Each row of a before or after table is a point. The points were changed in one or more steps. Then noise was added and the rows were shuffled. The steps act on columns, c1 being the first. What was done? A step turns or swaps two columns, mirrors them in a line or flattens them onto one, adds a multiple of one to another, or multiplies or shifts one. Angles are multiples of 10 degrees, from the lower column toward the higher: turns from -170 to 170, lines from 10 to 170 but not 90. Use the fewest steps. Two steps may share a column if one is a turn and the other turns, adds or multiplies; they go together, in the order done. Otherwise the lowest column goes first.

Before (10 x 3):
[[ 26 -38   8]
 [-23 -14   6]
 [  0 -16  26]
 [ 24   1   7]
 [-27 -23  17]
 [ -3 -18  20]
 [  6 -30  39]
 [ 28  -6  19]
 [-23  13 -48]
 [-35  30 -37]]
After (10 x 3):
[[-23 -14  -6]
 [-27 -25   3]
 [-23  12 -59]
 [ 27  -5  34]
 [-35  30 -53]
 [ 26 -37  20]
 [ 25   1  18]
 [ -4 -19  20]
 [  6 -30  43]
 [  0 -17  27]]
Steps: add 0.5 times c1 to c3

Before (13 x 6):
[[ -8   8  -3  -8 -20 -15]
 [ 17  -1  41 -12  22  -6]
 [ -1   3  -6  -7  13  38]
 [-13   8   3  -2   0 -11]
 [ -7  -7  18   5   5   4]
 [-17 -15  -5 -18   1   5]
 [-10 -12   1 -11   6  19]
 [-12  -9  10   2 -16   0]
 [ -7 -22  12   8  -9   1]
 [ 17  -9  28 -11  15  11]
 [-25  21  12   8  -8   1]
 [-19   3 -16  -5   6 -10]
 [  0   0  -9  -4  31 -34]]
After (13 x 6):
[[ -9  17  -4 -12   4  19]
 [  1 -50 -32  -5   8 -35]
 [ 19 -10   2  -9  47  -6]
 [-13  -8  -4 -20  -4   5]
 [ 19   8   1  -9  32  10]
 [ -6 -15  17  -9 -12 -15]
 [-26  22  13   3   6   1]
 [-13  -9  20   0   1   0]
 [ -8 -20  13   6   6   1]
 [ -8  -2   5   3  18   4]
 [-12  -8   1  -5   3 -10]
 [-18 -12 -13  -8 -10 -10]
 [  0  59 -14  -7   1  38]]
Steps: turn c1 and c4 by 10 degrees; add 1.5 times c6 to c2; turn c3 and c5 by 60 degrees

Before (9 x 9):
[[ -2   6  -1  -7   3  -5   9   8  -4]
 [  0  -1  17 -14  -3 -14 -34  14  -2]
 [-16   4  17  11  -7 -10   6  -9   4]
 [-19  -2 -37  10   1 -17  -2  -5  -1]
 [  1   2 -19  12  21  -4   5 -10 -17]
 [  2   1  -9  11  -4 -25   7 -10   3]
 [ -1  -4   1  12  60 -25   6  -6   4]
 [ -2 -18  14   7  -3  -5 -10  22  -5]
 [ -2  10   6  16  -3  -6  -4  11   5]]
After (9 x 9):
[[  7  -6  -2  -4   4   0  10  -3   3]
 [  8  -4  10  10  -8  -5   8  20  -3]
 [ 23  19  14   5  -7 -11 -12  -9  -5]
 [-14  -1 -16   8  23  -3   6   0 -12]
 [ -3   3   2  13  60 -22   3   7  -3]
 [ -2   3 -40   6   2 -19  -2   8  -5]
 [ 14   0  13 -12  -4 -32 -35  -4   7]
 [ 10  -9   6  14  -2 -10  -4  -2  -8]
 [-11  -2  -9   9  -3 -23   7   3  -5]]
Steps: turn c1 and c3 by 20 degrees; turn c1 and c8 by -130 degrees; multiply c2 by -1; multiply c9 by 0.4; turn c4 and c9 by -30 degrees; add 0.5 times c7 to c6
